Each row is a point. A path goes straight from each point to the next, and from the last back to the first. The post is the endless flat space through its rows: a point in 2 columns, a line in 3, a plane in 4, and so on, so that a path can go around it. Count how often the path circles the post. Going back the other way cancels.

Post:
[[-27  22  -3]
 [ 28 -11   2]]
Path (28 x 3):
[[ 76 -19  31]
 [ 28  42 -21]
 [ 84 -53 -17]
 [  6 -28  -5]
 [  4 -19  46]
 [  2  17  27]
 [-24 -16  28]
 [ 42 -56 -35]
 [ 14  10 -36]
 [-50  56  -4]
 [ 49 -20  22]
 [-22   1   3]
 [-15 -18 -31]
 [ 12  20 -36]
 [ 14  19   5]
 [ -1   8  19]
 [ -6 -14   4]
 [  4 -29 -38]
 [ 49 -22 -10]
 [  9  52 -18]
 [ 26 -13 -22]
 [-35 -13   4]
 [ 15 -22  39]
 [ 95   2  27]
 [ 16  47 -31]
 [-26  14 -42]
 [ -3 -48 -10]
 [ -8 -19  33]]
Times around: 0

Post:
[[-14  35  26  10   0  -7  41 -13 -31]
 [-19  -2   1   9  -2  43   9  21  21]
 [ 48 -46   0 -32  22  12   7 -35  23]
 [-11  18 -36  46  -1  12 -11 -19  23]
 [  2  27 -30  22  -4   9 -28  -5   7]
 [ 16   0  -9  30  39  36 -12  -1  27]
 [ 14 -25 -21  35 -15  -5 -25   0   9]
 [-15   3 -23  24  26  37 -16 -18   7]]
Path:
[[ 49 -59 -27  33 -11  19 -49 -31  41]
 [ -7  -2  30  41  -8  -3  37  -2  37]
 [  2 -17  17  29 -13 -42  12   3   8]
 [-15  12 -14  50  26 -20  62 -22  22]
 [  9 -32 -12 -12  30  65 -14   9  13]
 [ 28   9  25   1  -9 -12  33 -17  -7]
 [ 19  -8 -11  43  -2   5 -68  -3   2]
 [ -5  48   0 -22  46  11  -2  -5  14]
 [ 17  -6  12   5  41  18  44   7  11]
 [-27 -32 -40  14 -44  44  48 -27  30]
 [  7  15  -4  12   4  52  -5 -18  12]
 [  9  13  -7  56  -9   1 -32   9  -2]
 [ 10 -17 -32 -48  10  81  14 -32  51]
 [  4  58 -37  58  22  25   1  25   6]
 [-27  49 -47 -20  46  85  -1   8  74]
 [-29  24  -9 -12  17  37 -24  -2  39]
 [ -6 -10  20  81 -26 -39  19 -17 -20]
 [-10  38 -58   5  -7  31  -3 -53  37]
 [-21  19 -25   9  11  43   8   1   8]
 [-13   3 -33   8  48  27 -35  18  -4]
 [ 13  -6  13  47   7   1 -26  32  28]
 [ 40  -5 -43   1   9  24 -95 -18   3]
 [ 29 -29 -24  32 -11   2 -22 -10  14]
 [ 35  21 -23  11  39   5   3 -11 -13]
 [-38   9 -40 -12 -39 -16   2 -21   0]
 [  6  29   4  89  46  11  -2  20  39]
 [-16  33 -23 -44  38  57  21 -25  25]
 [ -4  19   2   1 -24  12  47   1 -14]]
Times around: 0

Post:
[[ 26 -40  11  -8  -7 -16  23  21 -12 -18 -38  10 -35   2]
 [ 27 -40  21  -5 -26  -9  -2  30  12 -58 -12  30  -8   4]
 [  9 -15 -11  17 -23 -46  17  17  32 -17 -24  15   3 -14]
 [ 16  -6 -20  48 -48 -31  43   7  -8 -43  -7   2 -10  -7]
 [-14   7 -20 -21 -37   6  -9 -32 -33  35  17  24 -13 -29]
 [  7   7 -16   7  16   1 -45 -38 -20  36  22  -3   4  -9]
 [  7  20  -7 -36 -34  -5 -23 -34 -28  58 -10  16   7  28]
 [ 16  10 -25 -53 -28   5 -19 -30 -17  20  25 -32   8  -5]
 [ 40   0   1 -28 -36   9 -42 -39 -20  52  13   4  12 -33]
 [ 18 -20  54  15  29  20  22  30   3   6   7   2  -3 -19]
 [  9 -59  26  21  41  38  21   2  20   5 -10  -7   8   4]
 [ 23  24 -25 -39  -6 -13   8 -50  -9  11  -4  29  11 -12]
 [ 11  -8  -8  12  27  46  14  49  -6   1  -5  -5  14 -12]]
Path:
[[-18  14 -25  21  20 -30  -1   1   4  22  -8 -51   6  27]
 [ 35 -25  28 -52  66 -55 -46 -16  -8  -9 -41  44   4  13]
 [-21   0 -15  64 -37  -6  73  43 -47  21 -21  76 -30 -16]
 [ -4 -17  45  35  -8  -4  12 -14 -15  -9  64 -12 -43  22]
 [ -8 -17   3  95 -15   6 -11  -5  28 -22  12  51  -7 -67]
 [ 47 -30  27  46 -53  38  34 -15 -37 -24   5 -38  20  -8]
 [ 16 -20  17 -16  38   3  33 -16 -32 -19 -23  53  -3 -10]
 [ -4 -28  -1 -25 -26 -10  55   1   1   3   9  33 -23   3]
 [ 11 -33  38  20 -25  47 -37 -17 -38  78   6 -17 -14  36]
 [ 13  -9 -25   0   8  13  21   6   3  -1 -35 -47 -12  13]
 [  7 -16  -2 -60  25  13 -66 -10   6  20  -5   8  37 -23]
 [ 52  37  18 -82 -41 -35  -5 -43  13 -12  15  45  31 -48]
 [-13   7  -2  72  10 -32  44 -87   2  56 -17 -24  -8   0]
 [ 38  -9 -13 -20 -29 -21  -3 -33  41  -2  -6 -24  28  17]
 [ 51  44 -14 -37   6  -5  31  14   2 -32  -3  51  29  -1]
 [-13 -16 -31  -9  -4 -40  41 -32 -16 -21  -3  12 -12 -10]
 [-18 -13 -61  15 -32  14  26 -24 -13 -31 -11  16  11 -25]
 [ 31 -10   6 -56  -7  39 -38 -33  10  -7   3  -5   3 -25]
 [ 39   7  22  23 -42  11  -4 -16 -46  46  33  -6 -25 -21]
 [ 43 -43  -1 -36 -20 -57   5  20  27 -25 -74  72  -7  41]
 [ -6 -24  68  55 -57 -56   0   4 -16  15  24  26 -27 -51]
 [-24  17 -33  29  29 -28  10  16   0  -7  -3   3   8 -13]
 [ 40 -20  86 -61  -2  -1 -24  -5 -43   1   0  49 -29  41]
 [ 15 -54  -5  63 -43   9  64  -1 -17 -26  22  -4 -20  13]
 [ 22   2  -9 -22 -31  -1  -5 -17  49  -9  15  24  18 -57]]
Times around: 1

Post:
[[-31  -4  45  -2   7  17 -34 -24   3  17   8  -6  37  29  27 -53  42 -14]
 [ 15 -17 -68  -6  10  12  14 -11 -34 -30   4  16 -46  19   8   5  -4 -49]
 [-25  -6 -21 -24 -27  12 -24  19   1  11 -47  48  48 -37 -19 -43  14 -24]
 [ 47  -6 -36   3  38  23  16  26 -46 -17  30  31   8  12  46   6  16 -33]
 [ 71  33 -22  27  54 -26  25   6 -47  20   4 -17 -31  17  -5   3 -18 -44]
 [-10  -2 -12 -17 -13  34 -43 -19 -24  38  18  37  20 -36  -3 -15  13   1]
 [ -8 -38   5 -30  -2  -4 -30  -1 -24 -21  -7  62  18 -32 -43 -20   8  -9]
 [-29 -25  15  11  37  10 -33 -12  50   2  10  24  32 -28  -5 -27  11 -36]
 [ 45 -35 -39  39  49 -19   6  33 -34   8  26  -5 -16   5  11 -28 -28 -22]
 [ 34  36  -4  56 -13   0  61  15 -12   4  49 -27 -47  25 -11  25  -8  16]
 [ -4 -22  25 -45 -34  33 -76   3  25  -6  -4  30  11 -11   6 -36 -31   5]
 [ 33   6 -13  -6  22  70  36 -18 -39   2  17  -3 -95 -18   1 -32  -5  14]
 [ 26  13 -32  34  51 -23  -1  64 -51 -29  32  11 -38   1  17  -7 -30 -50]
 [-39  -1   8  -1   7  51 -50  -7  11  20 -13  39  14  25 -16 -16  32  13]
 [ 23  25 -26  17  24  21  49  19 -47  -9  24 -58 -14  28 -40  19 -30 -40]
 [-45 -18  45 -23  12  -7 -26   9  25  51   3  27  58  -8  35  -2  11  12]
 [  7   2 -49 -69 -18   4 -19   1 -18 -31  13  51 -34 -32  12 -49 -32  67]]
Path:
[[-42 -32 -15  30  20 -20  15   9   0 -90  39  43  -4 -69 -44  31  14 -24]
 [-38 -11  25  54 -14  14  71  24   0  -9  -6  21  42  17  18  20  24  -9]
 [-24 -17  22  35  78  25  51   3 -43  52 -18  54  16 -35 -38   5  28 -62]
 [ 20   2 -24 -51  32 -16  23  30 -41  -8   9  -6 -36 -20  -3 -58 -52  25]
 [-23  29 -48 -15  27  78  20  -6 -25  23   2 -13  -6  20  22 -25  78 -56]
 [ 38  16  36 -55   8   9 -49  19   8 -17   9   2 -22  46  43  -6  -4  27]
 [ 67  10 -30  -2  27  11  20  -8  -7  25  -6  22 -31  28  19  -8  13  -3]
 [ 76  10 -31   4  10   7  46  43 -58 -21  47   0  -1  33 -16  59 -15  36]
 [-24  -7   9   9 -30   3  36  24  25  13 -21 -29  72  16  24 -38  20  53]
 [ -4  10 -20 -36  -3 -15  12  30 -64  29 -40  17 -11 -85  -1 -56  -7  13]
 [-38 -10 -85  13  21  49  18  -3 -22  20   8 -10 -19 -18  14 -26  40 -53]
 [ 58 -26  17 -25  25 -41 -59  87 -62  36  36  45   6 -22  30 -36 -32 -17]
 [ 10  22 -45   7  20  13 -16 -28 -17   0 -18  40 -50  22 -28  -5  11 -47]
 [-13 -36  14   0  32   1 -75  32  -9  -6  -7  84  40 -29 -27 -21 -36 -23]
 [-52 -14 -19  78 -12  27   9  28   9 -45  13   7  25   0  16   4  19 -53]
 [ 53 -54  -6 -24  65 -77   3 -21  13 -14  49 -13  27 -10  -4 -33 -78  24]
 [ 59 -31 -46  24   5 -53  45  43 -49  -3  54  36 -35 -20  28  -9 -36   8]
 [ 12  -6  50  -6 -10   2  20  35  50 -46  68  -5 -44  -2  -7  44 -51   7]
 [ 31 -17 -36 -12  13  12   1  31 -60   0 -17  12 -26  31  -6  17  28  16]
 [ 35 -30   5 -12  45  60  -1   7 -65  -2  44  33  13 -17   1 -14  47 -11]
 [ 43   2 -32 -28  23 -25  13   1 -22  78 -13  55  39 -34  37 -12  64 -45]
 [  8 -33 -29  31  43 -25 -65   4 -16   7  16  14 -60   2  -9 -11 -23   6]
 [ 26 -62  17  59  58 -16   4 -16   5  11  11  11 -27 -30  16  47 -26 -70]
 [ 17  14 -27 -45  11  18 -51 -43 -71   6 -14  27 -89  10 -12 -46 -32  22]
 [-12  22 -23 -12  -9  23   0  14  11 -27   7 -42  53 -42  -3 -29 -49 -46]
 [ 20 -27  10 -29  27 -11  61  30 -21 -16  40 -44  53 -49 -13  -4 -29  36]
 [ 23 -17 -18  12  38  81 -17 -10 -34 -40 -39  33 -16 -27  -8  -9  17 -66]
 [ 40 -21  28   1  25   7 -47   3  16 -30 -12  18 -61 -11  29 -47  -7 -44]
 [ 76 -39  -7 -43  71  14 -85  23 -44 -16  28 -17 -64  -1  64 -95 -50  -6]]
Times around: 1

Post:
[[-51  47 -37   3 -22   0   3 -29 -15  19 -11  28 -30 -23  -8  14 -17 -37]
 [  9  27 -33  23  19   6  12   3 -14 -40  -9  19  23   3  24   0 -56 -52]
 [-28  11 -12  21  17 -14 -38 -31   9   1  32  -7  25  -7  25  -7  12   0]
 [ -1 -21 -18 -17   1 -14 -34  -2   9  18  31   0  -9  27  19 -37  10 -29]
 [ 26  11  -7 -15  -7  17 -50   6   0 -20  13 -38   9  29 -27 -33  14  36]
 [  4  16 -41   3 -33  20  23   9   6  44 -29 -13   9  37   7  -3   0  -3]
 [-52 -36  24 -23 -34 -16   8 -69  16   6 -26  -3  33  19 -12 -10 -12 -33]
 [ 18  10 -39 -25  29  18  11  -9 -10  10   3  46  87  16  39  13   5   0]
 [ 27 -17  26  52   1  16 -18 -12   1   1  35  41  40  34  15 -20   3   5]
 [-52 -15  11 -25 -24  24  27 -40  -2 -23  11 -20  28   2  24   0  11  -4]
 [-11  -8  41 -10 -11  -2 -33  16 -27  16  25 -40 -28 -16 -32 -37   0   7]
 [-65  16 -19 -37 -23 -12 -56  -9  24  22 -22  -2 -50   9  11  17  -3  -7]
 [ 22  50  12  10 -14   2 -18  18  14  14  37  35 -17  29   8 -69 -22  36]
 [-48   1 -57 -23  46   6  22 -14  20   5  -2 -14  -9 -36  -7  38 -42  27]
 [ 36  -2  38  15  48 -10  13  -5  27   2 -15  15  77   0  12  -5  45 -37]
 [  4 -20   6 -19   0   1   6 -43 -16 -46  -9 -20   8 -45  15   5 -15  -9]
 [-26 -28 -34 -22 -56 -21 -16  -2  -1 -16   1 -50   1  -3 -31  10  -3  -7]]
Path, 26 rows:
[[-17  12  25 -41  -2   6  41 -17  -7 -41  29 -43  21 -37  -1  14  23   7]
 [-25 -17 -24  35 -34  24  10 -28  47 -21  39  -8  34  32  36 -22 -17 -15]
 [-11  -1 -25 -19  -7  38 -23   7  -7 -25  43 -14  45  37   1 -29 -13  38]
 [ 21   9  -7  49   3 -11 -16  13  29  12  24 -29  49  47  -4 -53   7 -54]
 [-12 -16 -18 -20   8  29 -17   3   7 -22  29   1 -41  17  36  33  -7 -29]
 [-52  19  35  19 -35  14 -18 -23 -22  14  11 -41 -30 -10  -8 -42  -3 -35]
 [  3 -95 -22  27 -11  -9 -21 -33 -30  33  21  -3  -8 -16 -31 -24 -46   6]
 [-26  46 -50  47  42  26  28 -51  31  21 -33   4  34 -10  14  24  31 -22]
 [ 24  73  21 -29  -4  17 -13  37  -2 -32 -24  -5 -20  -4  13  -4  57  40]
 [ 13  58 -11  11  -1  14 -42  33   5  21  -4  -9 -17  41  -7  -9 -11  38]
 [-27 -72  23 -35   5   2  16 -12 -11 -12  39   8  67   4   5  15   4 -54]
 [-40  38 -37 -10   8   9  10 -35  70  12 -52 -17 -13   7  22  -2  14 -37]
 [ -1   1 -82  44  24 -38 -26  -2  11  47 -10  23  -9 -44  21  42  -7 -13]
 [ 31  39 -44 -24  15  18 -21 -24  -1 -24  10  24   4  15 -12 -39  15  52]
 [-38  12 -32   6  49   8 -43  23  26  -2 -11 -53  29  -1  32   3  82 -49]
 [ -5  -1  64  13  20 -20  34 -51 -18 -18 -21  25 -17 -71 -24   7  -2  32]
 [-14 -44 -21 -23 -38 -67  27  -5  20  19  29 -91  12   6  11  -7  18  -5]
 [-12 -23 -29  29 -15 -24 -43  -9 -24  65  28  10  66 -10  46  35  28 -19]
 [ 18 -19   4   1 -51  -4   0  41  34  28  17 -16  27  59  -1 -69 -18 -36]
 [ -3  32   6  24  48  -9 -54   7   2  67   2  83 -11 -20  15   9  18 -10]
 [-28  15  -3   9 -47 -21 -65  -9  18  22  -7  10 -32  59  15 -23  49 -19]
 [  2 -64  -2  23 -19  14  27 -18 -15 -19  29 -20  48  27  22  35  29 -64]
 [-10 -52  16 -15  -4 -34 -16 -26  38  52  21   1  12   8 -17 -34 -22 -47]
 [-60  19 -22 -41 -19  40  23  -6  57   5 -61 -17  -3  13   8   8   4  13]
 [ 12 -58 -26   9 -18 -16 -51  27 -42 -25  54 -29   6  30 -11 -38  20 -26]
 [-23  36  -8  19 -42 -34  10 -48  35  29  14  48  16  44 -37 -38 -25  41]]
Times around: 4

Post (17 x 18):
[[-22  -8  12 -13  32 -50   7  21 -44  31 -35  -8  20  -9  45  -4  -6 -19]
 [-15 -18  28  50 -17 -14  -6 -16 -14   4 -31   0  24 -10  -5 -19   3 -15]
 [-11  -6 -30  -8  47  34   1  24  11  30   4  13  12 -38  -9  -5  35 -10]
 [-22  21  18 -16  14   0  10 -14 -41  34 -53 -14  30 -27  18 -43  14  41]
 [-15 -11  -8 -29  14 -33 -30 -20   5  16  -7  26  19  -3 -34 -73  -3 -51]
 [ -8 -12   8  34  36   6  -4  11 -33 -18  39  24   5  -2 -43 -37  20 -27]
 [-26  46 -29  10 -38  33  -9  15  -6  -5 -18  25  -8  -7 -43 -17 -51 -22]
 [ -3 -14  43  23  13  46  47 -35 -29  55 -22  12   7 -44  65  -1  -3  -1]
 [-15 -19 -14   5  29 -37  -6   7  18  27 -13  14 -20  17 -41 -11  -7  -3]
 [ 11 -16   2 -23  13  20  11  -2   1  20  29 -42 -52 -58 -21   8  11  -8]
 [-19  26  32  16 -26  13   0  10   9   4  -7  10  15  35  28 -15 -19  -3]
 [-37 -11  -4  22  -4  27   8 -18   7 -19 -12  11   9   0   8  -3 -25  -8]
 [ 35 -50  59 -16 -20 -19  66  -8   4 -18  -4   4  19  14  34   6  34  12]
 [ -9   6   1  37  20  15  26 -57  28  13 -42  47   4  -1  47  60  -3  18]
 [-41  -8 -24  33   1 -15 -27 -10 -14  -2 -51   2 -23   8 -20 -41  12 -38]
 [ 39  -9 -37 -18 -27 -37  17 -13  27   6   1 -11   1  66  10  -9 -49  26]
 [-18 -22 -22  14  -8 -16 -20  27 -24  12   8  17 -11 -49   9 -24   0  -5]]
Path (26 x 18):
[[ -5 -10 -70  34  59 -31  -3 -33   0   9  -9  47 -24 -40 -22  18  41   2]
 [ -5  19  14  45 -47  24  23  23  34  -5 -19  50  41  25 -17  34  11   0]
 [-28 -22   2  19 -21   4   7  17  -2  30 -11  34  35  -7 -30 -36 -43 -21]
 [-13  29 -13 -19  81 -42  51 -55 -72  27  -9  29  -2  -2   7   7  -4   3]
 [-15 -23   0  41  20 -34   2   9  -4   7 -17 -11  41 -13  -1   0  17  18]
 [-45   1   9 -27  49  14  30 -53  -8  61  -7  10   9 -20  54  -4 -48   2]
 [ -3  31 -31  30   2  -6 -34 -71  17 -23 -21 -12   8  40 -52  13 -25   5]
 [-68   4  25 -22  14 -12 -14  -3 -49 -40  14 -16   6 -23  20 -46  34 -19]
 [-28 -27   1  -8 -12  -1  26 -19  24  37 -18   3 -27  43  14  12 -31  20]
 [-46  -8  -1   5 -21  -5 -25  20  -6  20 -78   9   8  22   1 -20  -8  48]
 [ 21  11 -27  59   8  11 -38  -6  39  14 -40  15  27 -26 -27  -9  26 -12]
 [ 13  43 -44  39  37  -4  10 -30 -23  12  12  -1  37  13 -44 -29 -53  -8]
 [ -9 -45 -13  68 -14 -39 -23  13 -21  23   0   1 -22 -12 -23 -47  39 -30]
 [-22 -17  11  30 -42  43 -23 -30 -21  23 -21  13  10  41  82 -42  -2 -34]
 [-17 -32 -15  -4  42 -33 -57 -10  46  45 -23  34  45  13  -9 -15  -6   2]
 [-14   1   8  -2  68  33  11 -14   8  27 -13 -33 -20 -41  34   8  17 -55]
 [-22  -2  14  44 -81   4   3  53 -14 -16  -7  48   1 -42 -27 -40   0  19]
 [-47   0  43   0   2  -9  29  53 -60 -13 -12 -22  16  -7  30 -20  18  31]
 [-32 -57  -3 -52  -7 -32  11  41 -39  44 -54  15 -27 -18   1 -67  15 -58]
 [ 10 -16 -21  -5  48   6  -7 -37  21  12 -26  13 -21   7  -5  27 -29 -31]
 [-15  28  -2   3   1  46   8  -2 -24 -44 -14  24  20 -29  34 -36   0 -39]
 [-11 -40 -50  11  19 -69  19 -22 -23 -25 -11 -14 -75  38 -32 -38   7  12]
 [-35 -22   0  27  -4  -9  40 -28 -79   4  -6  57  -4   9 -14 -47 -26 -43]
 [-64 -13  23  28  17 -32 -60  50 -31  15 -30  20  16   1  42 -38  76  20]
 [  7  39 -50 -20  37   3 -72 -52   2  18 -21 -32 -26  24 -20 -33 -49 -95]
 [  5  49 -26 -15  41 -10 -19  26  12  41   7  28 -27 -45  48  -9  12 -30]]
Times around: 4
